Each row is a point. Each copy is the shape, with its points in the same order, turned, moved and blurred by noise. Is it also mirrored, or only turned?

Shape:
[[ -1   9 -10]
 [ -9  -8  20]
 [ 54  -4 -19]
 [ -8  -5  12]
 [  9 -12  10]
 [  3  21  10]
 [  0   1  -8]
 [ -8 -14  11]]
Copy 1, 8 rows:
[[  3   9  -4]
 [ -5 -10  21]
 [ 60   6  -8]
 [ -4  -8  11]
 [ 14 -12  13]
 [  6  20  16]
 [  8   2  -3]
 [ -3 -15  13]]
Copy 1 is: only turned
Copy 2 (8 x 3):
[[  5  -3 -14]
 [-12 -24   7]
 [  4  49   7]
 [-10 -20  -4]
 [-12  -2   9]
 [ 17 -11   6]
 [ -5  -5 -14]
 [-16 -17   4]]
Copy 2 is: mirrored
Copy 3, 8 rows:
[[  3   1  -7]
 [-14  -4  22]
 [-17  48 -32]
 [-11  -4  15]
 [-20  12   6]
 [ 13  11  10]
 [ -3   0  -8]
 [-18  -6  14]]
Copy 3 is: mirrored

Shape, 10 rows:
[[ 18 -15  37  38 -47 -26]
 [-15  34 -23  10 -40 -22]
 [ 28  -4  17   7 -34  -5]
 [-20  26  36  35  11 -15]
 [ 19  35  53  36  14  -7]
 [ 16   4  -9  34   5 -11]
 [-12  -4  -4 -42  24  15]
 [  4 -37  -6 -29 -19  -9]
 [ 22   0  -9 -35 -26 -44]
 [ 15  14  -6  23   8  16]]
Copy 1 (10 x 6):
[[  5 -30  38  16 -43 -23]
 [ 18  22 -30  14 -44   2]
 [ 28 -23  18  -8 -23  -8]
 [ -4  36  31  28  -2  -8]
 [ 29  31  60  22   2 -16]
 [ 27   1  -2  30   7 -19]
 [  6  16 -17 -37  33  19]
 [ -6 -28 -17 -37   2  -5]
 [ 19   0 -23 -45 -27 -35]
 [ 37   3   0  22  15   9]]
Copy 1 is: only turned
Copy 2, 10 rows:
[[-21 -25  39   6 -41 -28]
 [-41   4 -31 -17 -20 -14]
 [  0 -12  18  -3 -37  -1]
 [-32  14  34 -16  27 -21]
 [-11  38  54  -3   9 -14]
 [  1   2  -3  14   6 -14]
 [ 23 -17 -13 -47  27  25]
 [ 23 -51  -9 -32 -16   2]
 [ 21 -13 -21 -45 -38 -28]
 [  0  11   0  10   9  13]]
Copy 2 is: only turned
Copy 3 (10 x 6):
[[ 17 -25  33  40 -28 -18]
 [ 39  35 -25  23  -1   5]
 [ 13   4  38   5 -21 -10]
 [  4  -7  18  59  41   8]
 [ -9   9  57  49  38  -4]
 [-20  10   3  25   7 -10]
 [  5   3   3 -45  56  -4]
 [ 17 -15  -5 -35   3 -19]
 [ 38  26  10 -16   2 -43]
 [-20  20  14   7  11  13]]
Copy 3 is: mirrored
